Each row is a point. The ring and each string are closed loops that go straight from each point to the next, and from the last back to the first. Before rounding, they use only three directions, however many columns there are. Count how often each string passes through the ring. Passing back the other way cancels.
In the rows, zero is written as 128.

Ring, 8 rows:
[[176 113  81]
 [192 152  84]
 [174 192 113]
 [141 204 140]
 [106 186 165]
 [ 97 146 171]
 [118  97 144]
 [141  89 112]]
String (10 x 3):
[[143 139  63]
 [183 136  58]
 [237 109  66]
 [217  96  92]
 [173 106 112]
 [135 129 113]
 [105 105 101]
 [105  84 101]
 [126 120 101]
 [137 138 106]]
Times through: 1

Ring, 9 rows:
[[121 146 113 193]
 [106 168  90 181]
 [ 92 172  77 159]
 [ 79 163  77 131]
 [ 73 137  98 107]
 [ 82 116 120 111]
 [ 99 105 133 131]
 [116 108 137 161]
 [123 125 128 184]]
String:
[[113 181  90 203]
 [130 152  84 199]
 [125 165 110 216]
 [110 162 130 199]
 [ 93 154 129 166]
 [ 99 157 147 187]
 [126 139 142 208]
 [143 123 125 210]
 [126 140 140 208]
 [ 96 157 140 180]
 [102 149 121 172]
 [118 136  98 173]
 [124 137  89 177]
 [107 142  99 162]
 [ 92 166 111 168]
 [ 86 193 104 181]
 [ 99 190  78 186]
 [ 90 200  83 184]
 [ 86 182 102 170]
 [ 83 174 114 164]
 [ 91 200 101 193]]
Times through: 0
String (13 x 4):
[[ 87 175 110 169]
 [109 181  92 198]
 [133 159  89 212]
 [140 147 109 221]
 [102 157 147 191]
 [101 145 135 173]
 [116 127 108 165]
 [141 116 105 190]
 [131 145 125 213]
 [123 170 117 220]
 [128 169  82 212]
 [126 140  70 175]
 [100 149 100 159]]
Times through: 0

Ring (7 x 8):
[[136 106 145 122 121 141 122 178]
 [117 156 154 125 167 149 131 172]
 [100 180 152 126 200 140 133 136]
 [101 155 147 127 194 123 124  96]
 [118  99 143 127 158 107 111  69]
 [141  52 136 124 107 106 104  96]
 [147  58 135 120  92 121 110 146]]
String, 23 rows:
[[160  35 128 117  61 121 108 169]
 [160  15 157 130  84 115  94  96]
 [136  76 154 128 130 120 108 101]
 [126 109 128 118 129 123 122 149]
 [144  53 117 116  87 107 110 133]
 [128 103 119 115 118 119 123 157]
 [134  74 155 129 134 117 106  90]
 [146  38 154 130 109 109  98  77]
 [159   7 137 124  70 103  95  99]
 [147  56 115 114  77 114 114 161]
 [127 108 130 119 128 125 122 151]
 [128 105 142 123 137 126 118 134]
 [132 107 120 114 111 129 126 183]
 [148  86 137 118  92 142 121 204]
 [141  96 161 127 123 146 117 166]
 [130 108 162 129 148 136 116 128]
 [125 120 138 121 139 131 123 155]
 [128 130 127 115 123 142 132 207]
 [135 123 143 119 122 151 128 208]
 [140 101 168 129 131 148 116 160]
 [136  95 163 129 136 137 113 133]
 [126 116 124 116 125 128 126 170]
 [139  93 114 112  93 128 125 197]]
Times through: 2

Ring:
[[115 130 128 105  84 140 142 139 131 140 145]
 [136 134 124 134  70 123 126 157 132 152  98]
 [150 134 124 164  72 105 118 168 129 153  65]
 [155 135 126 182  87  91 108 171 130 147  50]
 [142 139 126 165 102  96 102 161 136 141  72]
 [118 141 127 131 120 112 107 141 142 129 119]
 [ 97 133 134 107 142 128 129 123 136 112 169]
 [ 89 124 141 101 152 136 152 114 127 101 195]
 [ 89 119 143  98 146 142 165 114 121 101 202]
 [ 97 122 138  95 121 146 161 121 123 115 188]]
String (31 x 11):
[[ 99 140 123  76  90 150 126 128 145 141 169]
 [ 95 138 123  63  83 160 135 125 144 143 182]
 [102 141 120  70  75 155 126 131 147 149 165]
 [113 137 125 102  90 137 125 138 140 141 141]
 [126 124 135 144 111 117 143 145 121 126 123]
 [132 122 135 153 105 114 146 150 118 128 112]
 [145 122 132 165  86 110 143 161 117 139  87]
 [158 137 118 155  37 114 115 176 133 173  52]
 [145 149 111 126  35 123  95 169 149 179  67]
 [133 150 113 114  54 127  95 158 152 168  90]
 [123 135 127 128  97 121 122 146 135 138 118]
 [143 125 134 176 108  98 131 160 120 130  82]
 [160 123 136 209 109  80 128 172 114 131  47]
 [175 132 128 226  94  66 103 186 122 145   7]
 [156 146 119 180  83  86  84 175 142 156  35]
 [131 155 113 124  76 114  79 157 157 160  83]
 [121 138 126 127 103 120 117 144 138 136 119]
 [129 126 136 159 125 105 134 147 122 120 111]
 [129 122 139 166 134 102 140 146 118 114 112]
 [121 130 137 156 146 101 123 141 128 111 119]
 [ 91 152 122  84 131 131  92 122 160 127 163]
 [ 90 147 125  80 127 138 107 120 154 126 174]
 [ 99 140 128  94 119 135 120 127 144 127 163]
 [110 133 130 115 115 128 129 135 135 127 145]
 [112 112 149 155 162 111 164 130 108  93 154]
 [ 84 107 155 121 191 129 182 105 107  72 217]
 [ 72 115 149  86 174 148 176  99 118  83 238]
 [ 86 107 153 113 174 137 186 108 107  80 217]
 [ 90 100 157 125 177 134 199 110  98  76 215]
 [ 81 114 145  83 144 154 179 107 117  98 225]
 [ 84 132 130  57 105 164 148 114 139 127 209]]
Times through: 4

Ring:
[[180 177 127 132 126 173 126  96 166 152  91 110  82 149]
 [107 188 144 152 150 185 162 120 167 124 118 123 105 175]
 [ 41 120 166 139 146 132 167 147 120 112 137 133 149 145]
 [ 79  87 150 113 116  93 121 157 109 111 141 135 144  93]
 [154  87 133  97  96  91  91 128 114 141 111 120 117  76]
 [192 121 130 107 105 126 102  95 133 167  83 106  94 107]]
String:
[[106 167 171 155 166 193 200  71 142 177  69  99 112 210]
 [112 228 140 167 161 217 174 116 190 120 118 122  91 201]
 [ 79 188 168 166 173 204 205  94 156 148  94 111 115 217]
 [ 81 138 177 148 162 168 196  86 124 167  81 105 130 192]
 [112 151 146 136 136 154 147 121 145 132 113 121 114 148]
 [138 187 115 134 120 159 108 155 179  92 149 138  93 122]
 [156 217  97 138 115 172  91 169 203  72 164 145  77 116]
 [172 246 102 152 131 207 116 138 216  96 138 132  64 156]
 [178 215 136 153 149 215 160  71 183 168  72 100  72 197]
 [155 143 167 138 150 177 180  45 129 209  40  85 102 193]
 [211 159 136 125 126 172 133  56 151 196  50  90  76 158]
 [228 163 106 111  99 148  81 102 167 151  93 111  68 105]
 [221 166  90 105  85 132  53 141 176 113 130 128  69  73]
 [220  94 131  92  94 109  90  76 118 192  61  96  92  93]
 [187  54 160  92 107  96 123  52  82 223  35  84 116 110]
 [148  85 157 108 118 112 132  85 102 183  71 101 121 120]
 [157  72 158 102 114 104 128  77  95 193  62  97 121 115]
 [194  77 139  91  96  96  96  84 105 187  68  99 106  89]
 [216 109 116  93  87 107  71 105 133 160  90 110  88  76]
 [212 169  85 105  82 128  46 157 180  96 146 136  71  65]
 [160 154 118 119 109 137  97 138 158 116 128 128  95 104]
 [144 124 154 124 131 144 147  85 125 174  76 103 111 147]
 [151 134 160 131 140 161 162  64 128 192  57  94 106 169]
 [126 136 149 129 132 147 145 106 135 150  97 113 113 145]
 [121 142 159 137 144 161 165  90 134 164  83 106 114 168]]
Times through: 0
